Each row of a before or after table is a point. One or more steps were done to the points. Then noise was added and the rows were shuffled. The steps act on columns, c1 being the first. What was done? A step turns or swaps two columns, mirrors them in a line or flattens them onto one, adds a multiple of one to another, or multiplies or shifts one. Angles are multiples of 10 degrees, from the lower column toward the higher: turns from -170 to 170, lines from 10 to 170 but not 90. Use the fewest steps. Two steps may share a column if one is a turn and the other turns, adds or multiplies; they go together, in the order done. Otherwise the lowest column goes first.
In the rows, zero is written as 128.

Before (13 x 2):
[[120  43]
 [198 112]
 [168 103]
 [167 154]
 [153 106]
 [169 175]
 [ 84 118]
 [105  84]
 [155  95]
 [176 152]
 [ 89 159]
 [123 122]
 [140 126]]
After (13 x 2):
[[ 94  95]
 [165  49]
 [127 120]
 [196 150]
 [130  78]
 [138 133]
 [140 190]
 [ 80 135]
 [174 127]
 [150 170]
 [168 114]
 [158 172]
 [159 121]]
Steps: turn c1 and c2 by 30 degrees

Before (12 x 3):
[[128 114  87]
 [ 84 116 105]
 [155 155 196]
 [131 148 149]
 [ 59 125 115]
 [203 106 122]
 [109 130 123]
 [102 190 144]
 [100 153 180]
 [210  67  88]
 [175 109 111]
 [126 137 140]]
After (12 x 3):
[[113 112 175]
 [130 124 197]
 [141 138 127]
 [111 108  56]
 [ 72  66  57]
 [149 148 122]
 [ 87 114 131]
 [121 130 145]
 [104 111  83]
 [151 187 153]
 [183 152 146]
 [189 156  90]]
Steps: turn c1 and c3 by -100 degrees

Before (13 x 4):
[[123 108 115  97]
 [130 135 161 164]
 [124 135 142 175]
 [188 119 116 111]
 [121 129 140 172]
 [127 140 131 146]
 [140 122 145 152]
 [119 149 110 143]
 [111 146 149 148]
 [155 149 198 176]
 [147 155 136  99]
 [144 117 107 137]
 [139 111 134 129]]
After (13 x 4):
[[161 117 106 137]
 [120 135 142 174]
 [182 148 198 176]
 [117 107 115  98]
 [131 134 161 164]
 [110 150 110 143]
 [114 130 140 173]
 [153 122 146 153]
 [150 111 133 130]
 [126 140 132 146]
 [ 94 147 149 148]
 [249 120 117 111]
 [166 154 136  99]]
Steps: multiply c1 by 2

Before (9 x 6):
[[120  87 153 143 155  79]
 [128 127 139 197 122 141]
 [ 92 159 125  66  76  87]
 [163 120 114 109 147  81]
 [171 176 113  85 153  76]
 [140 118 111  66 165  58]
 [147 103 210  48 123 161]
 [166 115 104 119 138 181]
 [ 92 169 112 120 118 151]]
After (9 x 6):
[[120 139 152 144 154  67]
 [148  87 210  47 123 129]
 [170 198 112  85 152 131]
 [127 118 138 198 121 134]
 [142 176 111  65 165  74]
 [ 93 137 111 120 118 173]
 [ 92 181 123  66  78 125]
 [163 160 114 110 148  92]
 [166  78 104 117 139 153]]
Steps: turn c2 and c6 by 50 degrees

Before (12 x 8):
[[142  82 113 145 101  64 151 162]
 [113 120 107  90 166 138 168  65]
 [120 102 145  70 179 129 158 114]
 [161  88 119 175 123 116 130 157]
 [132  90  94 145 101 124 167 213]
 [101 144 105  82 218  94 109  85]
 [165  89  54 153 144  85 160 157]
 [167 135 156 140 123 132  69 144]
 [134 132  96 168  92  97 147 174]
 [ 75  92 121 109 192 133 110  76]
 [138  87  91 107  97 109 130 144]
 [166 128 146 105 103 165  48 165]]
After (12 x 8):
[[158  87  55 154 182  46 160 164]
 [ 66 120 106  90 108 130 168 113]
 [145  87  92 107  66  68 130 138]
 [143 134 156 140 141 140  69 167]
 [158  87 119 175 193  76 131 161]
 [ 77  93 122 108 164  96 109  75]
 [113 102 146  68  92 102 159 120]
 [ 85 145 106  82 149 108 108 100]
 [211  91  94 146 126  85 167 132]
 [161  81 112 145 126  19 151 142]
 [163 128 148 104  69 164  48 167]
 [174 132  96 167 151 101 147 134]]
Steps: swap c1 and c8; add 1 times c2 to c6; add 1.5 times c4 to c5

Before (10 x 9):
[[123 165 139  76 154 135 135 210 195]
 [162 122 148 196  91 130  81 123 156]
 [113 105 150 108 169 165 121 170 187]
 [162 116 109 166  98 170 111 115 106]
 [128 101 117 128 150 109 117 184 150]
 [110 109 106 173  81 140 124  62 134]
 [133 118 165 109 128 125 138  74 126]
 [156 129 105 171 152 135 119 104 156]
 [160 102  93 159  98 137  55  74 143]
 [ 96 156 146 127 159 141 104 155 133]]
After (10 x 9):
[[ 96 181 128 128 205 142 104 154 131]
 [128 113 128 127 185 107 118 184 149]
 [158 139 128 183 188 135 119 105 157]
 [110 113 128 186  11 141 125  61 135]
 [134 109 128 103 128 124 138  73 124]
 [124 157 128  61 194 136 135 209 194]
 [163 169 129 215  35 129  81 124 156]
 [113 113 128 102 230 166 121 170 188]
 [162 133 128 177  54 170 112 115 107]
 [161 175 129 169  53 136  55  75 144]]
Steps: add -1 times c7 to c2; multiply c3 by 0; multiply c4 by 1.3; multiply c5 by 2.5

Before (9 x 11):
[[164 123 149  61 143 166 144 151  97 155 140]
 [106 118 153 106 146 108 151 154 218 110 101]
 [135  96 175  93 220 183 180  65 162 116 126]
 [ 53 101 118 129 171 125 111 176 156 150  68]
 [172 169 190 113 159  84 154 166 140 158 119]
 [160  94 128 128 142 102 123 111 142 136  59]
 [110 153  65 131  99  78 197 159 157 117 117]
 [148 130 118  83 161 187 158 143 129 130  65]
 [118  98 141 150  97 121 174 126 145 197  81]]
After (9 x 11):
[[150 130 108  83 160 185 152 141 113 128  64]
 [125  99  60  94 220 183 113  65 226 145 127]
 [104 108  96 104 147 106 118 155 193 125 100]
 [ 45 128 148 130 170 124 130 177 109 163  68]
 [117 137 101 130  98  78 217 159 125 101 116]
 [185 178  74 113 158  84  87 165 100 116 119]
 [149 113 131 128 141 102 126 110 158 159  59]
 [110 162  82 149  96 122 139 127 147 196  82]
 [163 145 103  60 143 166 118 151  74 149 140]]
Steps: add 0.3 times c2 to c1; turn c2 and c10 by -50 degrees; mirror c3 and c7 in the line at 120 degrees; add -1 times c8 to c9

Before (9 x 12):
[[ 96 169 162 139 105  72 139 195  80 159 129  70]
 [ 98 127 123 120 146 100 134 146  30  98 103 168]
 [168 154 109 219  97 166 161 112  64  86 135 122]
 [214 132 111  75  26 125 157 139 130 176 136 132]
 [134 112 141 133  97 115 147 140  64 178 170 184]
 [127  76  83 155 145 105 101 134 137  84 160 172]
 [ 71 141 124 136 150 136 115 138  97  86 108 157]
 [156 166 134 153 147 125  98 169 106  91 160 181]
 [ 82  78 136  98 105 100 115 196  92 128  88 167]]
After (9 x 12):
[[214  71 113 134  51 122 201 139 129 174 137 130]
 [ 94 139 158 167 116  71 152 194  78 158 129  70]
 [157 152 132 167 131 121  89 166 109  90 161 180]
 [ 81  98 137  77 101  99 130 196  91 128  85 165]
 [ 72 137 123 142 141 135 107 135  96  86 109 157]
 [133 132 138 110 112 117 159 141  66 177 168 182]
 [125 155  84  78 131 104 100 135 135  85 160 172]
 [169 215 112 153 118 166 172 111  61  86 134 123]
 [ 97 124 124 127 147  96 123 152  27  98 104 168]]
Steps: swap c2 and c4; turn c5 and c7 by -30 degrees

Before (9 x 14):
[[167  59  79 140  93  98 178 162 169 129 154 131 145 109]
 [149 149 158 116 176  99 166 133 145 111  94 138 151 150]
 [ 62 127 114  96  80 179 183  68  62 171  90 111  95 106]
 [122  78 125 171 131 100 114 139 180 130 121 177 168  59]
 [143 140  50 102 144 101  74 152 149 122 196 122 145 101]
 [164  53 158  97 152 153  81 123 180 103  94 128  88 108]
 [139 114 127 105 176 186  93 165 170  65 160  98  79 122]
 [122 139  41  79 127 180 153  99 117  83 118 150 131  99]
 [151 111 120 122  98 203 176  70  82 142 137 136 188 101]]
After (9 x 14):
[[150 112 123 121  57 203 174  68  81 133 133 144 187  95]
 [151 150 156 114 135  99 165 134 142 138  91 110 148 153]
 [142 140  48  99 102 104  71 151 150 121 196 122 144  98]
 [124 139  42  80  86 179 150  96 116 151 119  82 132  98]
 [141 115 128 104 136 186  94 167 169  94 159  66  76 125]
 [ 63 127 113  97  36 180 182  69  66 111  89 171  94 110]
 [166  54 159  98 113 155  83 122 178 129  94 100  89 107]
 [165  59  84 139  55 103 176 162 168 130 159 132 144 109]
 [122  77 123 175  87 104 116 137 179 176 120 131 165  57]]
Steps: shift c5 by -40; swap c10 and c12

Before (11 x 18):
[[116 156 145  96 111 120 122 166 193  89 158 150 100 100 103 153 183 137]
 [157 157 130 130 140 126 143 103 196 143 184  86 103 173 135  68 130  57]
 [115 165 188 125 142 162  92 149 148 105 132 115 147  73 101 169 154 146]
 [ 72 124 144  92 116 169  95 151 136  53 145 134 167 115  94 158 124 155]
 [181  76 127 153 177  85 125 111 120  91 109  78  81 138 147  76  86  89]
 [168 124  91 190 172  79 166  86 142  73  85  95 135 129 204 118  83  96]
 [191 138 130 165 166 119 161  93 163  67 178 113  99 135 125 122 114  73]
 [128  85 114 186 118 141  83 164 106  61 106 158 148  58 124  68  89 144]
 [101 105 137 124 105 151  64 104  87  62 106 166 125  56 141 107 108 121]
 [140  48  76 194 169 129 132  86  93  91 111  54 143  68 185 171 142 123]
 [ 77 152 210 121 110 184 145 157 132 113 186 113  97 152 123 150 199 128]]
After (11 x 18):
[[159 157 132 122 140 127 143 104 195 139 185  90 103 172 135  72 127  59]
 [114 157 146 104 109 118 125 164 195  86 157 148 101 102 105 159 184 139]
 [126  86 113 175 119 142  81 163 106  64 103 157 147  59 127  56  92 144]
 [101 102 137 120 102 154  66 104  87  61 108 167 128  59 140 109 106 118]
 [ 78 148 209 122 115 186 144 156 134 114 184 112  96 153 120 154 196 127]
 [193 137 129 162 163 116 159  93 163  65 174 115 100 135 129 116 114  74]
 [ 70 125 147  97 116 168  91 152 136  52 146 138 167 116  92 164 126 152]
 [143  51  73 201 170 128 133  87  89  89 109  54 144  69 184 159 142 125]
 [117 164 184 134 139 159  94 150 148 106 135 114 149  76 102 164 157 144]
 [168 124  94 189 169  76 168  89 139  75  82  94 135 133 206 106  82  94]
 [180  75 128 145 176  84 127 113 122  91 109  79  81 139 147  73  84  89]]
Steps: turn c4 and c16 by -10 degrees

Before (9 x 20):
[[136 106 127 145 146 111 148 114 115 121 133  71 105 137 131  63 113 110
  139 139]
 [131 136 153 186  89 104 150 114 103 163 135 146 249 134 123  97  98 113
  140 164]
 [117 141 110 118 148 109 185 121 118 165 134 145 106 147 142  95 125 108
  134 138]
 [124 107 146 160 112 121 141 134 100 165 135 145 120 141 144 143 106 163
  143 133]
 [150 141  88 130  86 140 132 173 100 125 103 145 121 128 126 108 129 108
  125 132]
 [126 109 156 111  95 148 124 164 186 118  87 156 148 132 144 142  77 108
  142 138]
 [146 108 139 114 146 160 142 150 171 122  94 143 108 142 132 145 125 117
  122 153]
 [122 115 148 120 166  98 141 117 118 118 132 112 113 134 124  66 130 176
   85 131]
 [140 130  65 112 163 152 129 115 135 117 130 154 140 124 140 143 134 148
  120 134]]
After (9 x 20):
[[129 123 154 190 106 104 148 112 104 101 164 101 253 118 125  96  98 100
  142 153]
 [137 150 127 152 141 108 147 116 115 116 117 184 108 130 130  64 114 112
  139 126]
 [150 118  88 140  79 138 134 175 100 137 145 116 120 124 129 111 126 117
  129 113]
 [117 126 109 123 147 110 188 120 118 100 119 100 102 103 139  97 122 106
  136 115]
 [120 143 144 103 157  96 141 117 119 129 100 146 115 127 125  65 132 147
   83 167]
 [124 152 146 146 127 119 139 133 101 103 143 100 122 128 146 144 106 150
  147 167]
 [139 126  67 106 150 152 130 118 134 147 103 107 140 132 138 142 137 127
  124 143]
 [125 146 155 118  74 145 123 162 182 146 127 107 149 130 143 142  74 105
  143 109]
 [148 154 139 118 117 161 148 148 175 139  92 113 110 127 133 142 125  98
  123 127]]
Steps: turn c2 and c14 by -150 degrees; turn c4 and c18 by 20 degrees; turn c18 and c20 by 60 degrees; turn c5 and c11 by -50 degrees; turn c10 and c12 by -160 degrees

Before (11 x 24):
[[148 133 122  59 123 140  58 160 125 164  89 102 131 151  99 115 116  90
  171  81 126 170  98  97]
 [170 163 100  99 124 144  77 158 133 115 138 204  76 163  95 123 136 150
  180 123 158   7 186 211]
 [175 173 121 119 154 121  75 160 147 136 189 129 138  79  80 141 121  60
   19 152 125 162 153 166]
 [173 101 122 120 121  79 206 140  79 116  85 108 145 148  61  95 233 113
   84 152 118 164 123 136]
 [135 155 117 117 125 150 184 107 152 130 126 140  89 175 245  43 128 158
  140 132 140 104 126 149]
 [ 78 109  88 103 114 100  93 122 119  85  91 177 122 170  64 110 184 183
  178 136  90 104 114 105]
 [ 64 108 159 124 172 142 157 116  94  65 130 118 135 134 109 129 136  66
  153 125 124 152 107 103]
 [163 119 117 129 121 146 100  84 120 119  94 104  94 167  56 129 138  54
   69 119 152 162 136 134]
 [109 150  79 139 145 148 167 132 151 154 121 140  93 108 110  57 124  80
  168 143 110 149 114 127]
 [155 121 163 136 115 122  63  63 152 139 123 133 139 137 139 128 128 161
  141 100  80 154  94 107]
 [157 123 169 135 203 147 107 143 154  56 109  99 140 168 161 106 123 147
  146  83 149 157 101 116]]
After (11 x 24):
[[ 89 125  97 136 207 154  99 106 152  59 109 100 110 149 159 104 133 150
  140  62 151 164 141 116]
 [ 78 175 141 121 162 126  68 185 142 133 184 131 149 125  77 140  88  57
   31 153 121 165 109 164]
 [179 109 170  96 113 107  98  85 118  86  89 173 119 139  64 101 150 184
  186 169  88 101 141 104]
 [ 82 105 170 119 121 141 210 117  77 116  88 110 126 144  61  93 128 116
  123 147 123 163 132 135]
 [189 113 101 126 171 148 154 120  93  67 128 119 121 119 107 128 134  63
  157 118 125 153 157 108]
 [135 151 109 115 128 109 185  81 154 133 128 136 109 128 241  44 128 155
  140 138 141  98  95 145]
 [107 161 128  96 122  96  80 116 137 116 142 202 151 161  97 126 148 146
  178 177 153   5  44 209]
 [115 135 119  59 119 119  53 129 117 159  87 102  99 158 101 108 143  91
  165  58 133 175 141 103]
 [102 116 114 135 116 165  65  80 151 133 123 127 100  94 136 125 131 166
  142 103  91 156 143 102]
 [108 121 119 127 123 114 100  64 117 122  96 106 110 115  53 129 108  50
   81 103 152 161  88 137]
 [160 159 139 143 150  73 167 148 156 148 114 141 100 124 110  63 146  80
  157 148 113 150 113 125]]
Steps: turn c1 and c13 by 160 degrees; turn c13 and c23 by -120 degrees; turn c3 and c6 by 120 degrees; turn c8 and c14 by 60 degrees; multiply c14 by 0.7; add 0.7 times c12 to c20; flatten c17 and c19 onto the line at 70 degrees
